Each row of a before or after table is a point. One or more steps were done to the points. Then noise was added and the rows were shuffled. The steps act on columns, c1 being the first. Write out the steps. A step turns or swaps two columns, mirrors them in a line or flattens them onto one, adds a multiple of one to another, or multiplies or shifts one. Angles are multiples of 10 degrees, from the lower column toward the higher: turns from -170 to 170, lines from 10 to 170 but not 90. Use the fewest steps. Two steps may share a column if one is a turn and the other turns, adds or multiplies; they go together, in the order done. Otherwise the lowest column goes first.

Before (9 x 2):
[[ 0.00 -0.18]
 [ 0.13  0.04]
 [ 0.02  0.18]
 [-0.30  0.33]
 [-0.27  0.03]
 [-0.86 -0.22]
 [-0.15 -0.20]
 [ 0.14 -0.12]
 [-0.54 -0.22]]
After, 9 rows:
[[ 0.62  0.63]
 [ 0.16 -0.09]
 [-0.14  0.43]
 [ 0.25  0.03]
 [-0.16  0.07]
 [-0.10 -0.10]
 [ 0.04 -0.18]
 [ 0.11  0.26]
 [ 0.46  0.35]]
Steps: mirror c1 and c2 in the line at 120 degrees

Before (14 x 8):
[[ 0.26  0.06  0.30 -0.01  0.18  0.18 -0.07  0.09]
 [ 0.18  0.45  0.20 -0.06  0.40  0.45  0.24  0.13]
 [ 0.36  0.25 -0.02 -0.11 -0.12 -0.27 -0.16  0.04]
 [ 0.43 -0.04  0.09 -0.17 -0.07  0.12 -0.10  0.05]
 [-0.08 -0.74 -0.19 -0.14 -0.13 -0.32  0.28 -0.70]
 [ 0.54 -0.20  0.16 -0.09  0.13 -0.15 -0.17 -0.30]
 [ 0.17  0.16  0.07  0.07 -0.12 -0.15 -0.25  0.28]
 [-0.16 -0.42 -0.31  0.14  0.39 -0.07 -0.05  0.00]
 [ 0.34  0.10  0.31  0.14 -0.01  0.31 -0.39  0.28]
 [ 0.13 -0.34  0.24  0.14 -0.16 -0.08 -0.13 -0.02]
 [-0.01 -0.31  0.21 -0.10  0.07 -0.28 -0.15 -0.45]
 [ 0.15  0.09  0.04  0.07  0.42 -0.03  0.34  0.47]
 [ 0.23 -0.01  0.07  0.36  0.23  0.25  0.15 -0.22]
 [-0.03 -0.22 -0.25 -0.12  0.36  0.07  0.11  0.00]]
After, 14 rows:
[[-0.18 -0.11  0.61 -0.10 -0.18 -0.14 -0.15 -0.05]
 [-0.31 -0.19  0.75 -0.05  0.19  0.24  0.01 -0.21]
 [-0.48 -0.40  0.16  0.21  0.27  0.32 -0.36  0.05]
 [-0.49  0.43 -0.04 -0.15 -0.12 -0.33  0.09 -0.24]
 [-1.01 -0.41  0.44 -0.20  0.15 -0.17  0.07 -0.03]
 [ 0.23 -1.00 -0.77 -0.04  0.39 -0.07 -0.14  0.06]
 [-0.46 -0.51 -0.47  0.28 -0.14 -0.42  0.17  0.63]
 [ 0.16 -0.52  0.11  0.35  0.42 -0.06  0.01 -0.47]
 [ 0.04 -0.76 -0.58  0.13  0.38  0.12  0.16 -0.01]
 [-0.01  0.36  0.17 -0.23 -0.08 -0.18 -0.13 -0.33]
 [-0.35 -0.44  0.52 -0.19  0.09 -0.36  0.09  0.40]
 [-0.55  0.10  0.22 -0.11 -0.06  0.13  0.14 -0.26]
 [-0.28  0.13  0.77 -0.33  0.03  0.39 -0.18 -0.42]
 [-0.17 -0.14  0.48  0.23  0.42  0.59  0.12 -0.21]]
Steps: turn c1 and c8 by -150 degrees; multiply c1 by 1.6; add -1.5 times c5 to c2; multiply c3 by 2.5; turn c4 and c7 by -80 degrees; multiply c6 by 1.3
